Every row gives one point. The window is the flat piece filled in between its corners: a triangle in 3 columns, a solid with four corners in 4, and so on. A path goes straight from each point to the next, and from the last back to the first. List the points from which the path goes on through the window.

Window (3 x 3):
[[  8.7   5.0  -6.2]
 [-19.2  -5.3  14.6]
 [ 22.1 -15.1 -18.1]]
Path:
(1): [25.3 -4.5  1.3]
(2): [ 33.0 -19.5  -8.4]
(3): [  5.1  -4.6 -21.8]
(4): [ 12.4   1.9 -31.6]
(5): [22.9 -2.8  4.0]
(6): [ 30.0 -14.5 -15.5]
(7): [ 20.1  -9.2 -27.3]
(8): [-1.9  3.5 -7.0]
(9): [ 9.5  5.1 14.6]
(10): [26.8 -2.0  1.8]
(11): [  0.5 -15.8 -29.8]
(12): [  6.8 -14.0 -24.1]
Through the window after points: 2, 10, 12

Window (4 x 4):
[[ 18.5  -2.9   5.5  34.6]
 [-26.5  -7.7  28.3 -39.2]
 [  5.4 -18.9   4.7  -7.8]
 [  0.9  -0.5  -9.1  15.6]]
Path:
(1): [13.5 -1.1  8.6  1.0]
(2): [-6.9 -8.9  3.0 41.4]
(3): [-18.8 -13.6   7.2 -14.0]
(4): [ 12.3  -9.7   8.5 -14.1]
(5): [ 3.9  0.6 -6.6 -5.8]
(6): [-10.1 -13.8   6.2  30.3]
(7): [ -4.0 -13.1 -11.0  15.7]
(8): [33.1  1.4  6.6  6.4]
(9): [31.2  3.6  5.7 12.5]
(10): [-14.6 -24.4   5.4  24.4]
(11): [  6.9 -20.6 -17.0  36.4]
(12): [8.5 7.4 2.6 2.5]
(13): [  9.1   5.3  13.5 -33.2]
(14): [-16.6 -25.9  12.9  -6.7]
(15): [-17.0 -19.6 -20.3  21.4]
(16): [10.4  8.4  3.8  7.0]
Through the window after points: 1, 5, 9, 13, 15

Window (6 x 6):
[[ 13.5  -5.9 -16.5  -7.3 -16.0 -33.7]
 [ -9.4   4.3 -18.7  12.7 -25.6  -4.7]
 [ -9.7 -12.1  24.9  -9.2  15.0  -0.3]
 [-27.3  19.9   4.5 -18.9   0.0 -20.9]
 [-12.9  15.5  30.0 -15.0  -7.4  -1.2]
 [ 29.1 -23.1 -13.7  -4.7   4.2  49.6]]
Path:
(1): [14.9 -3.3 -1.7 13.8 14.2  1.0]
(2): [-1.5 21.0  9.4  6.2 -7.3  9.7]
(3): [-11.7  -0.9  16.6 -21.7  -8.4 -11.0]
(4): [-11.9 -21.9   3.9 -24.4 -14.6 -10.4]
(5): [  5.0  17.6  -0.9   0.2  -8.0 -19.3]
(6): [ 8.5 17.0  2.6 -9.1 23.0 12.3]
(7): [ -4.4 -18.4   3.6 -12.4 -46.3  13.4]
(8): [-28.9  -1.9  18.2 -24.2 -16.1 -16.2]
(9): [ 5.0 23.1 26.7 -3.7 -0.1  9.6]
(10): [ 37.3 -18.1  -2.2  10.7  15.9   4.6]
(11): [ -1.6 -11.2 -13.5 -11.6  -6.9  15.0]
(12): [  4.1 -42.4   4.1 -16.3 -21.2  -8.5]
(13): [ 19.0  18.8 -25.2   3.9   0.1  -0.1]
(14): [ 9.6 16.1  3.3  7.6 16.0 -7.1]
(15): [  5.7 -12.5 -15.5 -13.7 -28.0 -26.6]
(16): [ -1.3 -20.2  -4.0 -18.0  -6.3   5.5]
Through the window after points: 2, 4, 8, 12, 14

Window (9 x 9):
[[ -5.4   2.9 -43.3 -16.3 -18.5  10.9 -27.1  23.6  21.8]
 [-27.5   1.8 -16.8  10.8 -21.2  -7.6  22.7  13.4  17.3]
 [-33.3  -8.0 -28.0   8.0  10.1   7.6   9.9  10.3  -3.9]
 [  6.8  10.4  15.8  16.5 -15.4   5.6 -28.6 -24.0   4.5]
 [  5.0  16.2 -43.6 -37.9 -11.5 -15.3 -18.1   5.7  30.9]
 [  6.6 -36.6 -15.9   4.8  -9.9  13.1 -13.2 -28.9   5.3]
 [ 16.8   8.3 -23.7  26.5  -3.4   5.3  21.5  -9.7 -23.2]
 [ 24.0  22.7  28.8  -5.1 -21.2   1.1  17.2   0.2   2.4]
 [-12.6 -19.4 -10.2  15.0  -8.9 -21.1  19.8   9.6 -16.1]]
Path:
(1): [-10.7   3.9 -13.3   2.0 -18.8   7.4 -16.8 -11.1  -2.9]
(2): [  4.7   4.5 -15.7  -8.5 -31.3   2.1  -5.1 -12.2  -3.3]
(3): [ -3.9   8.1 -20.2 -10.6   6.8  -9.2  -0.5  18.7  22.8]
(4): [ -9.1  -9.2 -10.6  29.5  13.5  -2.9  -1.4   5.9   7.8]
(5): [-21.2  -7.2 -28.5 -28.1 -25.2  20.1   0.1 -15.9  -9.9]
(6): [-21.7 -21.1 -19.9 -25.3 -36.1   3.3  12.8  -9.3  -5.2]
(7): [ -3.0  -9.9 -12.5  22.1   0.0 -17.2   7.8  13.1  -7.0]
(8): [-11.5  -3.9 -17.3   5.0  -5.3  -3.3  -2.4  29.0  19.6]
(9): [-19.2   3.5 -26.6  -1.9  -9.5   2.1   7.2  -9.6   0.4]
(10): [ 10.7   3.0 -26.4  11.1 -18.7  12.8  13.3 -34.3 -21.2]
(11): [  8.9   2.0 -14.5  20.7   2.1  -1.3  12.1   9.9  -6.0]
(12): [  4.9  13.0 -12.6   4.2   3.2  -3.7  -8.3   7.2  25.6]
(13): [ -5.9  -7.3 -24.8  -5.2 -32.6   2.7  -3.7   0.0   0.4]
(14): [-10.1  -1.8 -25.5 -22.2 -31.4  -7.4  29.4  -5.9 -21.4]
(15): [ -1.3   4.3 -17.2  20.4   7.4  -8.1 -20.5  14.6  34.6]
(16): [10.7 -1.4 -8.6 10.6  1.9 -1.0  1.2 14.5 22.9]
Through the window after points: 2, 4, 6, 8, 10, 14, 16
